Each row is a point. To make a cloud, some directions were put in groups of two or more. Within a group, all points are equally far from the middle, so they leave a hole (a ring in 2 directions, a hollow ball in 3). The other directions are filled evenly. Then the cloud was stretched, turned, moved and blurred a little. How many holes are there, and how many directions does each take, smallest first?
In the rows, 128 means zero.

Cloud (20 x 3):
[[130 149 162]
 [123 120 126]
 [ 54 128 124]
 [122 124 156]
 [ 43 149 105]
 [158 170 172]
 [123  89 107]
 [116 140 111]
 [ 63 144  64]
 [176 115 140]
 [115 165 110]
 [166 142  78]
 [110  69 121]
 [170 143  63]
 [ 90 196 107]
 [162 177  77]
 [ 80 159  93]
 [ 61  92 164]
 [180 137 168]
 [ 64 166 131]]
Holes: 0

Cloud, 32 rows:
[[133 162  92  66]
 [125 120 105 188]
 [167 148  87 164]
 [148  64  88 137]
 [112  49 157 112]
 [ 93 104 164 196]
 [149 148  87  60]
 [140  85  70 142]
 [ 98  68 143 137]
 [ 85  79 163 108]
 [122 122  74 137]
 [ 79 108  91 172]
 [ 93 122  66 134]
 [152 152  98 132]
 [101 162 124 101]
 [128 214 100 148]
 [172 146 135 128]
 [127 161 219 120]
 [106 202  76 114]
 [115 112 185 148]
 [126 149 193 155]
 [ 68 138 164 151]
 [152 121 150 150]
 [109 197 113 160]
 [ 67 200 185 143]
 [133 204 124 154]
 [124 187 184 142]
 [154 160 101 127]
 [ 57  84 116 152]
 [140 141  95  96]
 [106 151  51 148]
 [132 102 151 183]]
Holes: 0

Cloud, 27 rows:
[[100 108  72  79]
 [139 127 164  92]
 [113 197 160 161]
 [131 193 103  67]
 [178 167 116 116]
 [113 166 115  54]
 [136 126  44  99]
 [167  94 123 161]
 [ 70 101 108 120]
 [ 73 169 107 105]
 [158 128  53 134]
 [150 173 184 143]
 [140 116 185 150]
 [120  82 101  91]
 [120 184  80 151]
 [ 95  91  64 116]
 [ 95  88 116 188]
 [ 71 154 104  92]
 [151  90 129 110]
 [168 147 132  93]
 [131 195 178 147]
 [ 87 125  99  71]
 [153 178 125  73]
 [ 90 186 153  87]
 [179 138 118 114]
 [118 213 126  93]
 [ 91 137 144  73]]
Holes: 1 (4)

Cloud (55 x 6):
[[ 82  77 161 165 179 151]
 [144 149 185 178 143  93]
 [138 121 167 146 193  82]
 [167  93 189  82 158 121]
 [151 143 140 109 222 136]
 [ 56 159  85 143 166 141]
 [131 154  91  70 187 127]
 [132  62 137  82 119 129]
 [130 174  80 126 159 100]
 [119 143  99 130 149  66]
 [ 94  95  69  97 154 170]
 [141 102 142  78 172 208]
 [102 165 115  58 160 108]
 [152 127 169  71  92  84]
 [170  77 190 107 112 165]
 [100 124 189 168  79 114]
 [100  75 129  85  98 150]
 [191 100 160 133  84 102]
 [110 165 173 174 137 166]
 [135 160  74 110 173 107]
 [162  62 128 162 162 122]
 [123 189 132 158 177 137]
 [178 116 122 143  95  80]
 [ 74 132 120  82 100 185]
 [136 156 189 179 142 107]
 [100 147 214 127 127 167]
 [139 109  51 117 159 147]
 [ 89 109 136 189  89 114]
 [113  97 122 158  60 139]
 [ 94 112 204 140  81 131]
 [149 196 151  79 124 144]
 [133 122 112  66 118 203]
 [145 145  80  90 196 140]
 [ 59 167 134  70 128 132]
 [118 197 152 147 137 152]
 [135 112  65 127 183 186]
 [ 87 185 106 155 120 148]
 [102 107  84 167  86 144]
 [ 91  60 114 119 137 136]
 [ 86  59 158 121 139 144]
 [ 91 118 122  83 162 215]
 [186 136 180  76 147 166]
 [ 60 156 133  80 135 184]
 [133 167 203 159 128 128]
 [105  63 177 121 158 169]
 [135 179  91 124 187 122]
 [ 79  84  84 104 139 154]
 [ 97  93 130  90  74 157]
 [131 174 131  43 152 137]
 [117 175 207  93 151 151]
 [137 111 101 107 157  76]
 [158  69 141 186 119 142]
 [162 154 137 147 203 126]
 [ 54 134 112 136 150  93]
 [ 91  82 162 140 190 182]]
Holes: 3 (2, 2, 2)

Cloud, 78 rows:
[[172  67 131 167 101 162 112 147]
 [149 112 187 185 124 105 125 165]
 [110  65 170 143 165 124  83 173]
 [132 117 146 129  65 142 186  82]
 [ 80 103 139 186  86 178 121 149]
 [113 111  91  75 158 141 104 126]
 [199 208 159 141 190 133 162  82]
 [178 171 104 122 146 101 113 163]
 [133 125 111 111  56 170  56 119]
 [161 160 126 200  98 133 149 168]
 [146 175 144 104 205 126 167  69]
 [205 103 133 158  85  82 110 130]
 [ 83 139 156 126  84  51 102 137]
 [171  58  97 169  70  95 102 152]
 [158 124 151  72 178 128 104  72]
 [196 234 144  99 177 116 109  90]
 [ 95 156 112 176  92 150  90 188]
 [ 75  93 141 101  96 134 106 110]
 [142 183 147 136 134 193 141  50]
 [122 162 154 200  85  85 157 131]
 [163 125  85 154 157  74 193 103]
 [ 87 145 129 130 121 130 102 125]
 [ 71  92  99 180 138 181  99 141]
 [102 200 115 114 112 110 114  98]
 [168  93 138 150 130 126 183  79]
 [150 137 190 143  96 116 188 109]
 [105 108 142  83  91 140  80 117]
 [114 143 123 120 140 185 126  62]
 [132 180 121 144 151  92 100 157]
 [102 132 159 118  97 167 136 115]
 [129 140 161 151  47  63 104 144]
 [161 132 198 155 147  77  73 157]
 [146 204 169 170 177 153  78  96]
 [114 163  98 115 187 190 105 128]
 [151 111 123 151 171 150 143 166]
 [141 194 153 111 210 160 132  85]
 [106 162 147 102  62 191  89 122]
 [109  59  97 155  91 129  76 168]
 [121 126 110 165 134 135 164 184]
 [ 91 149 145  96 135 200  82 184]
 [ 60  88 116 147  75  94 110 128]
 [119 134 137  88 122 143  55 166]
 [146 116  79 144 101 138  73 157]
 [123 176 164  90 110  90 122 101]
 [176 139 168 167 133 130  74 185]
 [129 129 209 133 149 106 101 151]
 [ 81 154 150 122  63 156 126 114]
 [ 91  58  79 174  66 118 112 140]
 [100  92  96 122 133  84 143 124]
 [149  67 133 161 138 126 146 152]
 [ 89 133  39 143 137 147  93 156]
 [156  94 119 138  84 106 212  77]
 [118 205 113  95 160 143 100  58]
 [165 129 152 112 161 109  75 102]
 [ 66  75  49  93  59 140 119 164]
 [129  68  79 194  81 130 153  81]
 [155  69 124 205 118 107 194 121]
 [119  74 110 142  89 120  89 170]
 [202 220 159 151 227 131 103 126]
 [133 165  67  84 143 155  65 123]
 [120 140  98  91 206 141 118  77]
 [151 202 169 152 186 114 139  70]
 [129 116 130 151  91 184  87 111]
 [ 88 181 171 141  96 193 143 100]
 [166 173  98 138 102 146  79 136]
 [143  83  98 137 110  94  38 155]
 [159 124  90 137 150  88 154  60]
 [102  91 118 130  95 171 107  80]
 [ 65 134 190 137  83 101  90 151]
 [144  91 101 130  72 148  65  96]
 [ 70 102  73  78  79 133  81 183]
 [204 123 105 158 146  63 139  74]
 [139 194 107 161  90 140 219 134]
 [131  99  71  77 139 140 101 142]
 [200 157 149 201 126 166 120 149]
 [157 151 107 179 141 101 168 115]
 [ 77  63  77 168  77 154 125 174]
 [119 103 107 145 170  74 130 181]]
Holes: 0
